Rows are points. Before rounding, the points of a table are all equally far from one centre. They may lie mostly on one side of it. Write the centre, to within rounding.

Points (10 x 3):
[[-35 -53   9]
 [  9 -45 -18]
 [-29   3  45]
 [-33 -50  -5]
 [-11   2 -23]
 [ 34 -13   2]
 [-46 -31  33]
 [-49 -14  27]
 [-26 -59   7]
 [-43  -9  -9]]
Centre: [ -7 -20  15]

Points (16 x 9):
[[ 19 -61 -23   0  -1  38  18  13  53]
 [ 24 -33 -20  11  -8  50  26  -6  45]
 [ 26 -52 -37   3 -20  23  16 -20  32]
 [ 23 -24 -22   7 -24  41  12 -22  55]
 [ 33 -41 -23  12  -4  24  -8 -17  51]
 [  9 -56 -54 -12 -13  23   7  -6  53]
 [ 10 -50 -25   0   5  28  20 -30  50]
 [  5 -35 -32 -16   7  33  22  20  70]
 [ 35 -45 -41 -26   5  22   7 -15  32]
 [ 30 -57 -25  -7   1  39  12  -7  49]
 [ 38 -48 -36 -14  -2  32  16  17  37]
 [ 24 -34 -41 -12  24  43  -8 -15  31]
 [ 13 -37 -22 -23   3  60 -26 -18  43]
 [ 17 -62 -29 -12  -4  45   0 -25  34]
 [ 22 -42 -43  -1 -18  34  25 -12  44]
 [  6 -55 -28  -4  14  55 -15  -4  46]]
Centre: [ -3 -26 -17 -13  -9  23  -2   4  29]

Points, 24 rows:
[[ 22  76 -48  16  38   9 -12  46  13 -21 -13 -29  11  29  60 -40  31   7]
 [ 21  79 -56  12  47  -6  -3  42  -4 -49 -36 -22  29 -31  34 -25  79  -5]
 [ -5  24 -23  23  17  -1 -43  13  24 -22 -36 -28 -15  -1  29 -45  58 -16]
 [ -3  18 -16   1  51  -2  -8  11  29 -36  42 -29   6  25  24 -10  18  22]
 [ 23  26 -29  39  12 -35 -13  16  40 -54   3 -31   3  12  -3 -48  46   4]
 [  3  14 -28  39   9 -43  37   9  29  -3 -41 -52  45 -25  -8  -3  33 -10]
 [ 22  40 -55  17  59 -22 -16  -7 -10 -43 -14 -34  29  39  -6 -16  47   6]
 [ -4   9 -17  52  27  -4   6  21  13 -46 -15 -48  14  27  22 -39  45 -30]
 [ -2  48 -28  62  68  -3  -7  -6   8 -51 -51 -36  -3 -19  16   7  38   4]
 [ 34  52 -18 -31  45  17  -9   3  31 -26  17 -26  -1  26  15 -25  52  20]
 [ 13  50   2  13  34 -13  -1  30  39 -25 -10 -41  15  10  51 -47  27  21]
 [-13  26 -40  57  36  -3  -2   6  36 -21  -4 -29  -4  18  35 -51  40 -15]
 [  0  54 -16  42  27  -2  11  62 -13 -21  -8 -22 -32  26  24 -33  75  10]
 [ -1  33 -12  62  25  -4  -4  48  15 -24 -50 -19 -26  17  24 -26  72 -22]
 [-28  43 -34  30  12   0  -8  24  16 -28 -51 -42  11  12  24 -42  56  13]
 [-32  15  -1  21  -7   2 -21  15  22 -28 -50 -41  11  17  20 -12  54  -3]
 [ 14  32 -16  65  46  -6 -24  18  45 -20   0 -21  13   3  38 -16  66  22]
 [ 25  59 -39  38  23 -20   3  14  27 -30 -58   4  23 -26  49 -56  32 -15]
 [  6   7 -34  46  22 -14   0  23  60 -28 -43  14  29  20  30 -21  30  13]
 [  7  30   1   6  46 -10  23  15  54  12   0 -13  -5   1  13 -39  25  28]
 [ 16  10 -47  36 -23  -2   2  -3  32 -28 -18 -30  -6  26  16 -44  31 -36]
 [-25  31 -10  10  29 -40 -16  36  16 -41 -10 -35 -17  13  -4 -34  56  10]
 [ 37  77 -54  41  13   3   1  14  33 -41 -18 -31   2  15  -3 -33   0  27]
 [ 14  23  -7  58  -7  23  11  64  42   7  -3 -16  -6  18 -14  -7  35  -5]]
Centre: [ 11  55 -26  17  12 -10  15  15   9 -21  -8  -1   6  -4  17  17  37 -16]

Points:
[[ 29  67  30  33 -55   6 -11 -18   0   4  22  53  -4  26 -19   5 -59 -29
  -44  11  16 -25   6  23]
 [  8  13  58  41 -44 -40 -32  -1  76 -24   3  38  13 -23 -37   1 -34  -2
   -1  17  -7 -20   0  40]
 [ 30  11  60  16 -24 -43 -16 -24  26 -31  -5  62 -26 -15  23  45 -27  18
    9  12  20 -12 -30  -8]
 [ 10 -20  51   2 -32   8 -14 -15  40  -9  27  49   2  -8 -34  19 -49 -10
   39   5  15  16 -17  28]
 [ 23 -18   8  -3 -60  -5  -8 -23  25   7  36  51 -14  13 -51  13 -46  19
   10  34  35 -11  11   7]
 [ 31  32  38 -21 -35 -38   7 -34  28 -28  39  38   1   3 -17  17 -85 -10
  -10  17  20  -2  15  17]
 [ 19  45  33  43 -50   7 -40 -13  33  -5  -5  49  -8   6  -8  -6 -45  -6
  -24  23  30  37  12  34]
 [ 25  34  55 -11 -59  -7 -23  -3  52  -3  27  53 -16  -7   1 -17 -66   2
  -24  17  55 -20 -23  15]
 [ 50  37  11  11 -63  15 -40 -14  23 -13  30  31 -12   6 -35  13 -56  30
   21  15  -2 -21   4  31]
 [ 10  39  32   5 -29 -10 -37 -28   9 -24  36  60  17 -14 -11   3 -43  -5
   23  46  51  -1   9  41]
 [ 22 -18  59  27 -47 -25 -18 -19  17   8  26  34  25  36   9   2 -86 -13
  -36  32  20 -21 -23   3]
 [ 14  29  65  16 -26 -22 -16  14  57   0 -28  47  22  23 -26 -11 -46 -21
  -20  44  17   1  -9  12]
 [ 27  19  33  38 -44 -26 -20  -6  52 -18  39  61  -9  30   1 -17 -56 -37
  -16  61  31   1  -9  25]
 [ 16  20  39 -22 -41  -4 -27  -3  18  -8  29  60 -27  -6 -13 -23 -61  20
  -18  39  41  10  27  22]
 [ 33  22  22 -11 -51 -13 -61  -2  38  -9  35  73  -1  30 -18  -1 -42 -12
   17  53  18  -2  -7  26]
 [ 40  32  22  33 -48  -1  10 -24  25   9  11  78 -16   7  -1   0 -52  17
  -58  29  28 -13  -7  36]
 [ 35 -11  30 -24 -37   1 -24 -13  61   8   5  48   0  15 -12   9 -57 -13
  -42  54  39 -20  12  52]
 [  1  23   6  13 -46 -16   1  16  37   0  -8  54 -23 -16  -8  13 -66  24
  -36  49  49   4  11  18]
 [ 29  13   8  17 -39 -38 -17 -11  41  10  18  86 -29  -3 -36  19 -37 -20
   36  26  11  11 -20  35]
 [ 35  23  36  21 -79 -23  -9   2  10  15   8  63  13 -21 -35 -11 -30 -39
  -16   2  23 -20 -19  36]
 [ 33  32  31  -5 -78 -13 -29  -6  -2 -26  17  27  12   7 -10  10 -48 -28
  -24  46  20  14  19  33]
 [ 31  32  15  19 -62   0  -8 -30  31   2  12  87  -3   9 -18 -18 -48  20
  -17  26  39  -5 -25  13]
 [ 27   3  35 -13 -55 -14 -13 -21  31 -17  38  63 -11   2 -18 -10 -83 -18
  -16  32  49 -11 -13  25]
 [ 48  27  43  20 -53 -49 -11  -5  23   7  11  52  -5  -3 -18  12 -59   8
    8  45  32   3  -1  11]
 [ 27  31  10  21 -61 -33 -25  16  80  14  30  52  -8  15 -12  23 -33   9
   -8  48  -1 -16 -10  55]
 [ 30  25  30  23 -39  -3 -44 -27  43   0  11  75  10  29 -25   2 -61   7
   -7  12  30 -20  17  -4]
 [ 26  41  38  14 -59 -55  24   8  33  25  14  53  13  16 -16  14 -36  -3
    3  25  33 -22 -16  18]
 [ 19  31  30  -9 -51   2  -9 -24  24   0   8  52 -26  17 -25   9 -38  -4
   30  16  60  -9  11  -5]
 [ 13  22  29  24 -36 -43 -11 -45  44  15 -18  61   0  24 -17  16 -61 -10
   -1  26  47   6  -9  -7]
 [  9  20  38  13 -43 -28 -40   5  21   2  13  71   5  40 -34   5 -44 -31
  -41  21  44 -44  13  28]]
Centre: [  2   9   2   4 -12 -20 -22 -15  18   1  10  15 -14   2   6  -7 -23 -11
 -17  15  -3 -25 -19  21]

Points:
[[-26  15  32 -29  40 -14 -43  18   9 -43 -21   7  36  -1 -26   7 -13   4
  -16 -34 -70 -33 -25  27]
 [-13 -27  18 -55  23  -8 -31  -7  60 -35 -23 -28 -33 -13 -45  12  19  22
   25 -62 -46  -7 -38 -17]
 [-17  36  56 -48 -47 -30 -10   8  56 -21  -9 -12 -25 -41   4  48 -26   5
   40 -27   2 -14 -52 -11]
 [  2 -36  30 -53  20  12 -14   8  28 -22   5 -38  31  24 -22  13   4 -14
   37 -64   6 -41 -12   9]
 [ -8 -23  32 -49  22   1 -31  15  56 -38  12  -2  -8 -51 -43 -28  -6 -23
   40 -29 -29 -28 -30  41]
 [ -2 -45  51 -46  42 -41  15  30   1 -30 -27 -32 -15 -35 -15  24 -23 -21
  -31  13 -30 -35 -19   1]
 [  5 -15   1 -43  22  19 -15  -2  33 -16  14  -9  19  37 -18  33 -21  30
  -27 -14   4 -38 -63   8]
 [ 14  57  51 -42  10 -41 -21  17  30 -36   5  -2  35 -40  -6  16  -9  10
   -7 -26 -40 -33 -46  17]
 [-34  -7  17   3  34 -50  -8   2  35 -40  -1  -5  -8   0  -2   4   4 -17
   -7 -53 -12  -8 -65 -18]
 [  5 -30  17 -67   6  14 -27 -19  35 -44  -1 -21 -15 -57 -34  30  10  14
    0 -34 -40 -42 -33   1]
 [ -5  33 -16 -10   8  10 -30  47  30   1 -44  -5  30  26 -14  29  -2  -1
   22 -35 -19 -56 -20  10]
 [  0  -1  14 -61  63  -1 -25  20  22 -46  -2 -28  12  -5 -20  18  21 -38
   23 -40 -16  -7 -57   7]
 [-16 -14  36 -56  11 -41 -28  -6  33  -3 -14 -62  47  -2 -20  -3 -24   0
  -29  -9 -67 -44 -34  24]
 [-12  -8  23 -35  13 -41  -7 -11 -18 -63 -29 -32  54  -4 -15  38 -15  -7
   41  -9 -46 -29 -46  56]
 [ 34 -19  30 -25  49 -18  -4  11  -4 -17   1  13  51  34 -42 -27 -19 -17
   18  12 -23 -29 -32   6]
 [  9  -4 -10 -39  21 -50  17  38 -11 -30  -1 -45  19 -41 -39  -7 -48   1
   28  -9 -23 -69 -18  40]
 [  9 -12  28 -72   7 -21  -2 -22  27 -25  11 -36   7  14 -52   9 -18  17
  -35 -14 -50 -40 -50  11]
 [ 39  18  41 -51  19  -2 -40 -35  53 -30 -11 -26  -1   4  -1  13 -12  14
   28  -8 -27 -54 -49  -2]
 [-12 -22  39 -63  17  -7 -63  22  41 -35 -23   3  26  12  -9  27   2  23
   20 -25   2 -19 -41 -22]
 [-15 -17   7 -50   6 -18   2  52  26 -39   1   8  22   2 -44  65 -16   6
   13 -30 -50 -41 -52  35]
 [ 27  36  21 -89  42 -29 -18  19  18  -6 -30  -6  -7  22 -11  26 -53 -27
   24  -8 -54 -10 -59  -9]
 [ -3   7  11 -11 -17 -62   2  28 -29 -71  15 -35   2 -20 -16  30 -28 -40
  -11  25 -63 -50 -21  18]
 [-25  22  19 -49 -19  18 -61  49  38  -4 -32 -18  -2  12 -30   9  -7  17
   -3 -15 -21 -42 -52  42]
 [  9  -8  14 -40  -1 -20  23  18  38 -64  -1 -22  20  -2 -51  -8   3 -37
   36  11 -47 -51 -57  15]
 [  1 -14  31 -50   0 -27 -26  -1  10 -38 -45 -23   7  -1 -59  -8   6  -5
   12 -77 -49  -9  -5  30]
 [-44  18  27 -50  15   9  -4  23 -15 -46 -12  33  34 -25 -16 -37 -53   4
   42 -25 -72 -14 -45  19]
 [ 11  25  12 -45  -4 -15 -32  -1  10 -43 -30 -23  57 -34 -51  13  -9  10
   -1 -12 -40 -53  -6   1]
 [-28   1  52 -51  17   9  27  -2  22  -7 -46 -17  13 -11 -46  -4 -39  41
   36 -58 -40 -17   5  14]
 [ 20   1  48 -36   4 -50 -35  18  60  -9 -63 -23   9   6 -50 -11 -21 -31
   10 -39 -25  39 -15 -15]]
Centre: [ 10 -11   8 -14 -16   0 -10  26   5 -10   5 -38  -2 -10   5   6 -30  10
  29   0 -48  29 -20   2]

Points (30 x 24):
[[-20 -12  25  17 -30  50 -34 -10  21   9  -7 -40  49  22  38 -12  23 -38
  -22  18  24 -28  35 -60]
 [-21 -39  59  17 -64  37 -40 -23  40 -10 -25 -25  10 -10   2 -10   5  -6
   -7  33 -16 -36  33 -16]
 [-29   0  56  30 -34  23 -43 -15  17 -25 -19   7  26 -17   7 -17 -21 -36
  -44  35 -19 -33  13   1]
 [-33 -10  31  -4 -20  78 -36  -1  34  -3 -24 -12  -4 -27   1 -28   9 -63
    6  40 -26 -30  -5 -50]
 [ 22 -34  40   0 -14  51 -40 -41 -13 -11 -57 -17  -7   7  43 -40  22  -4
  -22   3 -29 -13   9 -35]
 [-15 -13  48 -32 -44  55 -19 -27   6   8 -39 -13  19 -28  15   4   5 -62
  -21  16 -47 -50  -2 -14]
 [-34 -51  26  15 -46  42  -4 -59  58 -21 -11 -42  10 -16  30  14  -7 -23
    8  10 -12 -35   0 -20]
 [-28 -21  38 -18 -31  40 -38 -55  12  -3 -48 -39   0 -13  15 -26  13 -58
  -31  12 -17 -29   7 -22]
 [-35 -20  24 -15 -22  21 -16 -28   4  39 -44 -26  50 -25 -11 -26  32 -65
  -19   2   2 -26  28 -29]
 [-16  -5  35  53 -17  47 -24 -82  21 -21 -26 -20  21 -19  28 -21  -1 -18
    9  11 -18 -33  19 -36]
 [-10 -29  35 -46 -18  64 -21 -35  -4  -8 -11 -19 -18  -2  17  -6   1 -56
  -51  38 -36 -39  28 -39]
 [ -3  -4   4  12 -59  32 -22 -23  24 -13 -39 -25 -12  -7  27   4  26 -56
  -55  16 -22 -21   1 -48]
 [-37   4  38  11 -48  42 -13 -34  -2   0 -15 -26  49 -29   9 -19  24 -69
   13   4  -6 -12 -16 -63]
 [-18 -29  29 -20 -42  21 -23  -7   0 -12 -16 -22   8 -16  27   1 -18 -44
  -79 -20   5 -42 -37 -17]
 [-25 -36  31  15 -43  78 -27   7  22 -17 -44   5   5 -11  30 -11 -28 -54
  -26  39   1  12  11 -31]
 [ -3 -42  49 -29   0  40  -4 -49  10  29 -13 -55  15  -4  17 -28  20 -48
  -32  16 -24 -13  33 -24]
 [-21 -10  24 -18 -44  60 -19 -26  19   6 -33 -18  16 -43  -9 -13  -9 -50
  -51  -3 -63 -31  16 -55]
 [-33 -36  41  52 -23  44 -10   2  -3  11 -15 -30 -18  -4  40 -18   3 -27
  -64   2 -20 -47  12 -52]
 [-46 -13  40  40   3  54   1   0  13 -20   3   7  53  -7   5 -14 -11 -48
  -13  23 -37 -46  43 -60]
 [-44 -27  53   7   6  62 -26 -13  -4  -8 -38 -34   9  17  34 -16  20 -52
  -18  26 -11 -34  14 -49]
 [-35  10  64  -5 -69  24 -24 -25   4 -35 -15   2 -27   0 -17  -8  -9 -32
  -45   9 -12 -25  18 -42]
 [-19 -18 -15  17 -19  63 -59 -12   0  -9 -17 -45  13  -3  11 -12  28 -34
  -19  57  15 -60   1 -19]
 [-16 -17  33  47  10  51 -36 -19   8  22   4 -18 -22 -23  18 -18  18 -50
  -27  31  16 -28  -4 -61]
 [-24 -27  50 -30 -20  48   3 -33 -15  11 -31 -14  67 -41  32 -13 -17 -38
   -9  13 -14 -30  41 -56]
 [ 15 -25  30 -26 -58  53 -12 -12  23 -14 -58  16  44  -5  -6 -39  -9 -19
  -35   8 -28 -22  45 -33]
 [-23  -3  59  27 -24  41 -19 -53  -7  11 -39 -26  18  -3   4  12  22  -8
  -29  24  -2 -49  36 -60]
 [-37  -8  18  15 -20  56 -11 -81   7  23 -26 -20   6  11   4  19   4 -54
  -49  13 -26 -25  19 -38]
 [-16 -14  49   2 -36  43 -13 -37  -9 -23 -36 -28   3 -42 -24  13  31 -15
  -50  39 -17  -8  25 -53]
 [  7 -25  27 -11 -11  53 -30 -23 -24   5 -43   7  33   7  -1   9  29 -46
  -30  32  21 -53   4 -63]
 [-21 -21  44  22 -23  45 -52 -42 -12 -12 -21 -32 -14  -1  -1 -26  19 -51
  -41 -18  -7 -38  18 -60]]
Centre: [ -9 -11  -4   1 -17  40   8  -6 -14  -2  -1 -14   4  -5  -5  -8 -16  -7
  -1  -3  -6 -16   9 -21]

Points, 29 rows:
[[-28  36 -17   7  45  66 -33  12  21  52  60 -30  46  -4  19  54  19  21
   12 -24  21  39 -10  31]
 [-28   1 -17  22 -34  21 -19   9  11  26  44 -26   9  17 -16  51  11  18
   -4  38  -7  23  -8  45]
 [-25  18 -33  -6  38  54  -7   9  14  32   0  -9   9  40  -8  59  42 -16
  -25 -15 -15  32 -21  22]
 [-48   9  -2  46  27  22   1  30  17  35   7 -30   8   2  32  16  17   2
    2 -36  -8  33 -30  68]
 [-41 -13 -39   3  13  47 -24  11  24  31  65   5  52   4  -1  44  -8   7
  -14   4  18  45 -26  73]
 [-17  32 -26  39  23  38 -40  -9 -17  17  29 -19  46  24   9  54  28  18
   12 -32  30  49 -20  22]
 [-31   0 -29  -5   5   9   7   8  44  23  67 -12  63  36   6  63   0  45
    0 -41  23  17 -16  54]
 [-44  -2 -18  28  35  10  23  21  20  36  64   7  11  24  14  41 -17  40
   -9  11   4  21 -37  34]
 [-15  12 -11  25  28  -2 -23   5   4  33  78  -3  -7  12 -47  29  16  30
  -20  13  -1  46 -40  44]
 [-37  24  -8  24  13  37 -56   1  28 -19  37 -14  21  25  12  48   2  23
   -2 -21  19  32  -1   9]
 [-47  37 -20  22  -4  28 -14  -2  23  22  59 -32  35   9  36  59   1  30
   11 -18 -11  30 -35  28]
 [-25  33 -42 -19   3  32 -22  10   5  36  65 -36  38  23   1  61  15  -8
   12 -22   7  24   1  87]
 [-37   4  -4  42  29   7 -21 -16 -13   6  39 -22  14  30 -37  62  38  12
   15 -14 -20  26 -38  29]
 [-34  42  15  29  21  29 -36  14  -3  52  59 -14  37  28  -8  26  24  10
   24  23 -10  37 -34  40]
 [-38  10 -21  20  22  30   1  -6  -2  64  33 -32   6   8 -21  44 -11  14
   -2 -23   7  61 -20  91]
 [-34 -19 -52  12  -3   9 -18 -12 -11  37  22 -34  25  50 -32  49  21  30
   -5 -32  -1  21 -21  61]
 [-31  18  34  -3  27  36 -27  -5 -22   5  45   4  17  43   3  50   7  35
   13 -32  -6  29 -16  66]
 [ 10  30 -46  43  15  63  -7  -9  24  52  42 -23  33  18  -2  29 -10  28
  -10 -29   1  47  -3  44]
 [-20 -13 -16  21  17  31 -25   3  -2  41  64  -9  23 -19  16  74  14  48
    6 -29   2  50 -31  47]
 [-61  11 -33  28  34  25 -11 -34  12  50  58 -28  21  14   3  71  -9  17
   -2 -25  -7  21  -9  44]
 [ -3  50 -24   6  28  46   3  36  -4  30  14 -33  30  14   5  64  14  51
   10 -31   0  18 -10  48]
 [-52   1 -43  15  37  10 -40 -18   8   5  70 -10  23   0  22  36   0   7
   18 -11  11  60   1  41]
 [-46  20 -27  -9  27  21   3 -34   7   7  45  -9  26  -5 -20  57  38  42
  -24 -14  -1  31  -5  52]
 [-26  11   9  26  40  46 -33  18  19  22  57 -54   3  25  -6  65   0  10
   -5  -5  -7  20 -38  69]
 [ -2  46  -2  45 -33  17  -4 -19  -8  42  35 -56  52  14 -13  52   6  20
   -1 -36   5  42 -29  33]
 [-33  19 -13  20  18  26 -17 -36   3  53  35   0  -4  39 -28  57 -13  36
   -7 -41   7  30 -16  15]
 [-11  20 -17  -1   5  58 -25  14 -17  21  53 -81   4  -3 -13  43  23   2
    7 -25 -25  58 -16  61]
 [-24  36 -24  53  62   5  10  18  -2  33  32 -14  11  15  -2  27   2  25
    2   2  -6  49  30  40]
 [-22  27 -17  15  21  35 -25 -30  16  54  60 -41  23  56   8  29  21  13
  -14  -7  31  -5  -7  36]]
Centre: [ -5  -4   1 -11  25   5  -7  12  -2  30  38 -32  43   5 -10  19  -8  -4
 -11 -26  -6  26  -6  19]

Points, 30 rows:
[[ 10  51 -49  41  28 -42  23  -3   4 -31  -5 -34  25   1 -35   5  59 -20
   20 -20  40   3  20 -30]
 [-34  42   9  28  13 -51  36 -25   9 -54 -17 -33  36  -2 -13  46  22 -44
   -6   3  14 -26  21   6]
 [  5  35 -16  -4  37 -47 -16 -45 -27 -61 -21 -19  27   6 -34   2  48  -4
   -6  -6  34 -24  28  16]
 [-29  51 -49  37  37 -26 -22   1 -23 -31 -16 -13  35 -27 -26   0  50 -28
   27 -23  40 -42  25  18]
 [  5  14 -27  24  51 -23  17 -32  -4 -29   0 -48  30  -9 -49  38  45  -9
    2 -14  11 -11  43 -16]
 [ 10  67 -42  24  21 -66  14  -6 -14 -42 -17 -18  34 -37 -25  11  52  -5
   13 -24  17 -17  21 -27]
 [-11  49 -34  37  26 -74  35 -20  19 -57  10 -42  44 -32 -14  18  10 -17
   25  -6  25 -32  14 -10]
 [-29  17 -38  20  45 -68   2 -28   6 -28  30 -25  24  17 -48   3   0 -26
   22   1  32 -14  14   6]
 [-34  30 -40  50  32 -71  19 -63  -8 -33   8 -23   7   8 -36   8  28 -17
   24   5  18 -35  47   9]
 [  5  46 -27  26  34 -53  44 -14 -12 -11   6 -44  12 -15 -42  11  54 -16
    7 -11  31 -37   0 -17]
 [ 19  53 -28  32  -3 -44  11   6  21 -26  32 -35  32  26 -22  31  36 -13
    4 -14   2 -33   3  -5]
 [-13  48  -6  14  26 -54  33 -24 -17 -54 -21 -29  -2 -16 -34  21  26 -11
   21 -15  12 -56  22 -10]
 [  1  47 -24  25  54 -73  15 -22 -35   2  32 -30  26 -42 -15  10  23 -16
   34  38  10 -17  35 -31]
 [  1  51 -34  21   6 -53   5 -62  27 -44   3 -33  60  13 -32  10  38 -36
   30  14  33 -27  21   6]
 [-17  64 -62  27   8 -42  32 -12   0 -33   2 -36  25  19  -4  41  26 -32
   18 -11  38 -16   8 -28]
 [-13  74 -51  -5  45 -26  38 -17   6 -23 -11   1  41 -45   2  12  37 -39
   24 -39  40 -10  10  24]
 [-16  55 -29  40   9 -80  -2 -31  -5 -31  -8 -13  26  10 -30  38  48 -39
   33 -22  30 -28  37  -9]
 [-15  47 -11  32   1 -73  23 -10  17 -28   2 -16   1 -18 -37  13  61 -22
   41 -17  33 -42  13  -9]
 [ 25  42 -16  52   4 -34  -1 -58  -9 -24   1 -42  -7  -7 -44  13  38 -14
   17 -19  26 -60   2  -2]
 [ -9  30 -31  42  19 -74  11  -9 -23 -63  -9 -37  29   5 -44  20  40 -11
   32  -9  20 -35   0   9]
 [ -4  46 -15  29  18 -59  33 -38 -28 -40  10 -40  20 -21 -40   8  45 -30
   14  12  36 -45  -2 -10]
 [ -4  21 -54  29  35 -41  34 -23  18 -22   4 -41  44  11 -26  13  52 -14
   21 -18  36 -46  13  -7]
 [-18   4 -36  37  13 -81   1 -33   4 -49 -10 -51  37  21 -23 -10  38 -14
  -10  -3  15 -11  16   8]
 [-20  47 -33  41  24 -53  36 -13  10 -31 -19 -34  46   3 -18  -1  12 -12
  -16 -11  21 -26  27  -8]
 [-38  37 -27  39   6 -60  26 -25 -40 -47  -3 -43  22 -26 -49  18  18 -12
   24  11   8 -24   4   6]
 [-14  41 -36   4  25 -61  -3 -54   5 -28 -44 -12  14  24 -50  22  34  -1
   30  -7  24 -29  14  -4]
 [ -9  27 -35  25  26 -50  35  -5  -7 -44   6 -22  37  10 -14  27  43 -37
  -17   3   5 -48  46  -1]
 [ -1  36  -6  35  46 -76  14 -54  -7 -30  -5 -21  -2 -13 -47   8   6 -27
   24 -16  31 -35  14 -18]
 [ -5  35 -73  53  12 -49  29 -13  16 -25   2 -43  48  16  26  34  63 -11
   20 -19  19  -5  28 -13]
 [-27  58 -24  24  19 -56  32  -2   9 -18  40 -31  31   1 -21  38  34 -17
    9  11  37 -26  25   9]]
Centre: [ 14  20 -30  25  17 -35   1 -28  -2 -11 -12 -14   4 -20  18  16  24 -26
  32  12   3   0   8  25]
